Rows are points. The window is the flat piece filled in between its corners: a triangle in 3 columns, a solid with four corners in 4, and so on. A path goes straight from each point to the next, and from the last back to the first. After which points does the path pass through the window?
(in the rows, 128 means zero)

Window (3 x 3):
[[110 150  51]
 [104  96 190]
 [139 114 137]]
Path:
(1): [106  68 143]
(2): [106 122 197]
(3): [121 173 155]
(4): [76 85 74]
(5): [113 114  90]
(6): [104 173  82]
(7): [123 144 122]
(8): [98 79 91]
(9): [150  92 130]
(10): [105 134 158]
(11): [109 119 214]
(12): [108  85 122]
Through the window after points: 1, 5, 7, 9, 11

Window (6 x 6):
[[ 91  96 162 127  90 180]
 [ 84 158  92 164 138 103]
 [ 98 134  95 121 155 154]
 [190  68 132 116 152 168]
 [ 90 115 100 117  57 160]
 [ 76 180 126  96  25 152]]
Path:
(1): [107 149  99 124  92 164]
(2): [124 114 135  70 109 101]
(3): [ 88  58 168  99  91 139]
(4): [111 156 118 152 101 194]
(5): [ 75 165 133 134  52 180]
(6): [108 128 120  64  74 108]
(7): [110 133 122  96  94 105]
(8): [100 153 102 125  75 178]
(9): [ 92 162  82 154 122 146]
(10): [ 83 112 141 146 133  58]
(11): [104 140 140  97  69 143]
(12): [138 133  87 134 102 189]
(13): [ 91 137  76 161  64 166]
(14): [ 86 147 134  93  82 129]
(15): [124  72 128  88  68 124]
(16): [123 140  97 155 130 206]
Through the window after points: 3, 5, 9, 11, 13, 15

Window (9 x 9):
[[186 126  99  76 110  95 138 134 146]
 [ 96  68  79 207 134 109 192 128 143]
 [106 114 202  67 154 164 141  20 197]
 [128 133 184 122 119 112 160 199 122]
 [131 114 131  85  81 116 100  63 126]
 [118 110  53  11 148 131  43  66 164]
 [154 138 144 109 136 134  82  95 166]
 [121 147  59 124 114  46 132 116 141]
 [ 70 154  55 150 121 227 174  97 105]]
Path:
(1): [ 95 115 126 133  87 139 173 107 194]
(2): [151 133 124 144 159 110 132 140  55]
(3): [137  83 105 148 169 146 124 129  70]
(4): [104 116  87 150 105 116 177 108 180]
(5): [123 134 123  83 103 132 127 113 185]
(6): [150 121 134 100 151 121 108  81 140]
(7): [115 113 146  84 190  73 119  54 106]
(8): [134 113 118  88  92 141 116 125 184]
(9): [108 140  97 112  97 170 139 118 151]
(10): [100 133  96 131 158 165 142  85  96]
(11): [127 103 126 120 151 117 151  97 116]
(12): [122 129 117 108  81 138 140 129 208]
Through the window after points: 3, 5, 9, 11

Window (12 x 12):
[[ 91  71  21  82  74  89 140 139  62 177 182 131]
 [162 169 138  98 115 168  97 137 138  87 151 149]
 [109 105  79 151 117 191  96  88  84 166  90 123]
 [128 198 104 119 172 191  80 137 100 121 119 100]
 [101 125 202 109 138 169 195 111 153 147 168  94]
 [ 50 129 116 152  81 112 165 133  85 126 193  95]
 [158 202 136 144 133 127 152 119  59 107  74 109]
 [154 163  96  92 137 152 128 114  84  35 162 133]
 [123 161 123 114 192  58 173 196 134  80 138 158]
 [184 116  49 143 179  81 100 142 129 163 124 124]
 [162  78 144 154 160 179 135 151  84 186 133 122]
 [111 169  89 116 158 103  49 113  43 107 116 124]]
Path:
(1): [ 73  86 106  96 154 119 118 191  64 128  40 102]
(2): [148 153 108 143 144 132 118 121  96 148 151 125]
(3): [144 155 102 135 142 155 135 128 103 131 152 141]
(4): [150  96 147 102 133 141  98 133  70  93  85  86]
(5): [ 99 166  66  82 109 129 116 146 135  91  85  29]
(6): [123 130 144 144 145 133 147 135  71 124 183 180]
(7): [123 229 127  87 131  87 161  96  87 124 193 176]
(8): [104  70  77 153 125 158 104 167 109  93 100  57]
(9): [104  99 101  86 146 133 150 139 113 112 117  67]
(10): [138 164 128 163 103 162 122 100  79 180 174 184]
(11): [144 149 124 135 167 132 127 131 101 147 144 152]
(12): [126  84 155 126 115 155 188 175  95 114 103  54]
(13): [128  97 129  78 107 129 123 198 126 137 122  90]
(14): [108 157  88 137 116 131 125  98  78 117 173 143]
(15): [179 166 133 145 162 110 168 104  85 160 157 162]
(16): [110  96 106  89 103 207  48 181 145  85 120  90]
Through the window after points: 3, 9, 11, 13, 15

Window (14 x 14):
[[125 152 102  95  37 116 152 121  91 176  55 129  98 154]
 [158 132 165 133 150  89 119 186  52 112 124 138 111 118]
 [143 100 129 146 114 196 109 148 104 174 145 188 104 107]
 [188  94  92 123 111  59 130 181 141 117 249 116 121 175]
 [118 139  89 133  55 117 164 118 133 139 173 166 171 125]
 [116 148 161 181 142 161 116 100 160  57 169 137 101 108]
 [159  82 136 137 180 193 104 111 120  63 126 198 118 141]
 [ 82 118 143  88 106 131 167 170 122 151 137 137 117 166]
 [107 118 169 165 133 111 162 144 156 114  58 161 111 239]
 [ 99 172  67 146 124 233 118 135 115 107 178 137 180  85]
 [ 91 109 156  88 219 124  81 170 207 148 159 129 152 175]
 [126  96 148 171 127 103 129  93 140  82 156  79 140 157]
 [134 154 178  99 132 149 111 122 118 187 194 135 117 159]
 [ 98 123 127 129 116 123  74 167  99  79 142 134 146 150]]
Path:
(1): [ 95  81  34 150 164  95 103 141 117 130 180 127  99 184]
(2): [140 128 169 109 106 127 138 161 133 117 157 135 139 146]
(3): [128 118 149 110 110 143 150 148 141 119 100 124 138 171]
(4): [ 90 159  88 167  95  92  93 119  68 158 143 186  75 150]
(5): [102 143 103 156 153 156 108 107 111 132 169 124 134 135]
(6): [147 149 168  86  82 193 138 183 158 111 161 166 149 116]
(7): [128 139 158 127 120 151 112 139 143  85 146 141 158 151]
(8): [106  78 100 174 182 119 126 125 121 140 190 124 104 146]
Through the window after points: 1, 3, 5

Window (14 x 14):
[[110  88 207  84 186 152 179 105 124 161 125  79  69  75]
 [108 162  92 188 134 113 102  93 164 109 112 144 121 175]
 [ 81  73 178 153 180 157 184  98 137  91 136  70 137  85]
 [133 143  96 123 178 151 217 142 173 118 189 140 189 185]
 [138 140 126 139  91 168 181 162 121 142 120 104 176 156]
 [139 129 181 129 105 146 186 163 173  91 171 142 143 169]
 [174 122  98 125  81 103 198 143 178 119 162 107 170 140]
 [150 162 101 147 103 171 181 144 152 138 249  83 171 146]
 [170  64 187 153 238 169 170 122 114 112 151  95 109  88]
 [100 182 133 124 113  83  74 155 161  95  86 145 183 114]
 [ 91 106  90 108 111 120  57 129 133  86 114 125 151 158]
 [103 146 105 117  79 125  89  82 103  89 109 177 162  99]
 [117 135 124 128  82 134  56  77 174 134 105 147 199 143]
 [ 94 127 153 130  73  61  86 107  99 150 122 143 181 145]]
Path:
(1): [107 106 148 149 110 111 103 133 170 137 126 149 144  90]
(2): [102  98 181 213 126 160 169 192 172 143 115 171 115 115]
(3): [140 114 128 111 148 134 148 100 121 115 157  98 159 142]
(4): [171 150 131  47 118 118 170 115  96 125  78  61 161 138]
(5): [ 79 104 155 189 126 146 128 150 178 125 189 164 150 118]
(6): [ 96 113 111 168 133 129 125 147 135 111 122 145 152 136]
(7): [143 144 131 112 101 134 127 101 157  97 151 113 166 151]
(8): [129 148 135 109 115 131 155  92  51  89 132  68 175 182]
Through the window after points: none

Window (14 x 14):
[[100 139 126  88  83  46 130 148 125  62  80  29  96 196]
 [108 121 127  90  67 147 102  97 130 167 114 163  60  86]
 [ 99  83 173 135 120 152  89  91 100 145 127 122 148  72]
 [144  87 142 158  75  78  60 189 140 122  66  76  84 236]
 [116 150 148  86 110 237  95  94  97 135 123 155 106 129]
 [152 133 179  97 169  46 173 139 132 110  69 105 113 150]
 [155 110 138 169 171 173 105  96 214 118 116  82 121  62]
 [140 133  97 113 151 166 105  98 157 190 106 112 181  74]
 [152 131 169 132 159 136  88  48 198 177 168  97 150 108]
 [166 122 161  91  68  76 132 212 106 108 133  58  91 167]
 [107 160 103 170 151 164  87 100 126 148 168 159 121  90]
 [199 108 149  84  83  25 156 132 141  40  94 108 156 164]
 [ 35  88 114  99  85 179 133 180 141 138 143 143  92 197]
 [ 83 120 131  25 128 158  54 149 111 115 144 173  98 107]]
Path:
(1): [119 148 164  87  79 124 125 156 129 142  92 133 135 133]
(2): [133  73  79 117 139 144  76  92 131 127 174  90  41 104]
(3): [118 129 102 101 151 161 109 116 105 136 147 130 118 113]
(4): [116 139 162 111 103 160  84 114 149 136 115 141 117 121]
(5): [107 141 130 127 129 119  96 136 201 122 109 129 156  90]
(6): [154  88 129 102 139 193 122  34  63 185 137  86  74 150]
(7): [179  32 153 109  95 127 122  95 111 155 150  96  86 130]
(8): [113 155 152  96 123  97 112 150 163 100  93 103 137 151]
(9): [123 153 158 121  93 124 109 125 139 120  98 151 152 122]
(10): [166  98 132 102 142 109 131 118 152 104 113  81 114 129]
(11): [139  89  92  90 143 112 135 141 115 162 144 135  99 166]
(12): [123 134 176 118  96 148  96 121 155 107 112 118 132 103]
(13): [ 70 175 157 127  66 143 159 162 190  97  51  97 158 114]
(14): [153  89 127 113 156 128  76  97 125 139 144 131  98 140]
(15): [153  60  92  79  96 118 132 111  83 140 100 143  68 135]
(16): [ 76 204 196 138 143 154  69 160 191  90 136  87 165 109]
Through the window after points: 1, 3, 9

Window (14 x 14):
[[169  82 131 134 166  86 144  95 138 134 123 116 115  68]
 [128 120 107 127 116  45 161 125  73 124 166  92 115 165]
 [148 152 106 153 107  11  99 157 168  94 180  29 104 138]
 [ 71  54  87 137  72 146 158 143 192  85  97  96 125 160]
 [119  78 101 104 166 148  91 109 190 111  75  54 114 169]
 [131 100 118  55 174 134  39 164 194 178 158 104 174 103]
 [136 171 182 142  99  93  99 136  46 174 119 104  83 129]
 [105 121 205  92 231 117 172 184 136 109  69 117  83 120]
 [ 76 195 174 109 144 141  28  82  44 138 132 169  81 116]
 [159  48 144 207 140 133 143 102  94 102  81 193 141 171]
 [155 112 176 117 160 133 151 103 203 126 166  54 195 123]
 [221  56  37 116 119 151 173 185 171  98 185 125 131 128]
 [ 85  86  69 172 149 157 127 179 127 143 145 110  77 157]
 [117 135  98 163 136 162 137 105 114 131  67 165 167 140]]
Path:
(1): [161 119 100 118 101 129 109 109 170 169 124 157 128 156]
(2): [110  82 127 102 191 116  99 163 134 103 137  51 135 118]
(3): [106  86 119 100 115 145  95 149 107  86  79 109 149 127]
(4): [117 146 127 177 131 110 161 107 163 167 164 129  72 154]
(5): [124 123 125 118 149 115 128 143 192 172 165 154  95 144]
(6): [135  93  95 124 141 136 118 139 118 104 115  64 137 114]
(7): [158  97 118 152 123 105 129 131  70  88  98  96 175 149]
(8): [126  65 140 166 160 138 131 106 171 144 121 187  79 158]
(9): [143 145 145  82 135 119 166 140 174 133 207 123 114 159]
(10): [148  95 131 138 143 103 113 121 118 120 100  90 143 116]
(11): [130 104 115 139 163 138 139 163  45  99 130 109 195 125]
(12): [136 100 146 135 125 125  96 104 208 152 107 129  71 135]
(13): [172 146 115 128 124 141 162  82 232 131 144 133  87 166]
(14): [109  75 119 131 139 119 107 175  68 110 128  88 176 106]
(15): [125  79 136 147 160 101 117 153 123  82 131  51 147  99]
(16): [164 117 127 138 132 121 139  77 125 175  96 190  93 143]
Through the window after points: 1, 3, 7, 13, 15

Window (14 x 14):
[[ 65 116 135  84 108 180  97  77  76  37 121 111  44 142]
 [132  89 133  94 171 140 132 100  71 114 160 139 157 149]
 [124 133 125 195 138 128 120 154 111 108 157 169 113 126]
 [177 103  92  73  87 142 121  96 115 188 105 153 139 201]
 [128 120 144 126  98 133 193  80 102  90 154  82 126  65]
 [150 101 117 174 192 167  81 161  91 108 114 156  81 114]
 [102  63  97 148 112 119 113 103 113 152  87  97 155 188]
 [144  89 124  39 180 121 132 146 185 153 151  96 103 154]
 [151 130  24  86 128 130 105 116  90  43  87 208  83 143]
 [132 166  78 118 170 111 110 182 131 146 140  78 107 102]
 [158 125 149 147 104 168  82  73 145 142 134 164 176 108]
 [179 147 121 109  92 167 111 167  66   7 158  80 129 103]
 [163 150 129 155 142  78 115 130 116 135  76  89 146 153]
 [137 181 130 175 111 181 145 144 123  89 105  92 156 115]]
Path:
(1): [135 101 105 150 156 137  98  83 114  74 155  79 154 153]
(2): [179 171 118 159 146 120 152 103 124 124 204  58 111 143]
(3): [ 85  66 135  86 116 166  85 145 104 123  43 172 139 136]
(4): [104 109 139  95 114 160  96 137 127 170 116 154 144  95]
(5): [202 139 114 193 133 149 104  64 122  69 139 130 143 158]
(6): [144 126 116 120 141 148 107  99 105  98 134 107 113 147]
(7): [131 120 106  71 104 118 138 165 122 107  88 126 127 102]
(8): [127 108 111 107 116 151 120 152 114 134 114 127 142 120]
(9): [184 183 109 169 141  88 119  47 110  57 160 128 101 180]
(10): [181 118  96 153 138 185 115 112 138  95 118 124  90 146]
(11): [ 71  97 156 117 194  82  92 191  37 147 132 153 132  76]
(12): [147 148 164 135 107 146 138 203 107 184 100 174  95  99]
Through the window after points: 4, 10

Window (14 x 14):
[[117 102 162 129 108 182 101  73 141 146  99 144 145 135]
 [158 202  99 150 121 102  93 165 189  97  44 173  86 142]
 [150  66 167 112 114 123 121 145 217 140 176 188  95 108]
 [ 70 193 122 161  50  64  88  88 176 117 107 168 126 137]
 [ 39 135 167 105 104 122  82 117 132 140 163 107 114 176]
 [ 87  82 121 124  55 103 148  66 130 106 140 122  55 182]
 [135  88 173  75  87  89  98 163 113 124 122 119 123  86]
 [218 187  69  37 106 105 129 162 134 138 115 131 139 100]
 [117  92 119  94 150  89 108 179 134 165  77 110 189 129]
 [146  58  73 139  30 187  87 136 145 180 118 167 136 110]
 [ 92  47  85 110  79 171 164 156 146 138  91  54 132  89]
 [ 40 161 131  77 117  34 119 150  78  70 158 181 140 127]
 [176 186 170 190 123  87 143 126 136 131 120 161  62 122]
 [ 90 157 152  55  76  83 202 149 137 118 121 168  68 179]]
Path:
(1): [137 123 104 108 120 126 105 152 109 204 103 156 112  88]
(2): [119 111 121 117  91 101 114 151 175  95  94 126 161 161]
(3): [ 96 150 134 101 101  86 140 166 107  92 142 154 141 140]
(4): [ 61  89 118  67 118  57  70  80 159 164  94 167  75  97]
(5): [109  84 149 103 120 112 136 116 160 167 145 152  85 110]
(6): [148  97 140 116  83 125 112 167 186 103 138 154 129 116]
(7): [201  69 186 189  89 115 132 197 134 109 139 127 143 151]
(8): [ 81 167 107  99 117 108 125  99 145 149  95 137  90 113]
(9): [ 76 112  76  84  81 109  83 109 146 174 109 112 113  79]
(10): [127 133 170 167  76 114 189 150 157  63 108 150 117 195]
(11): [117 109 135 115  69 106 121 158 154 108 144 119 128 146]
(12): [ 97 132 128 104 103 102 116 124 137 141 118 149  97 121]
(13): [125 138 128 135 162 100  84 106 160 181 103 181  73 105]
(14): [106 132 116  94  64  91 138 161 129  92 124 121 138 133]
(15): [114 152 135 125  94  78 144 122 147  75 135 169 164 154]
(16): [ 67 138 130 103 110  94  81 150  87 171 118 140  43  85]
Through the window after points: 1, 3, 5, 7, 9, 15
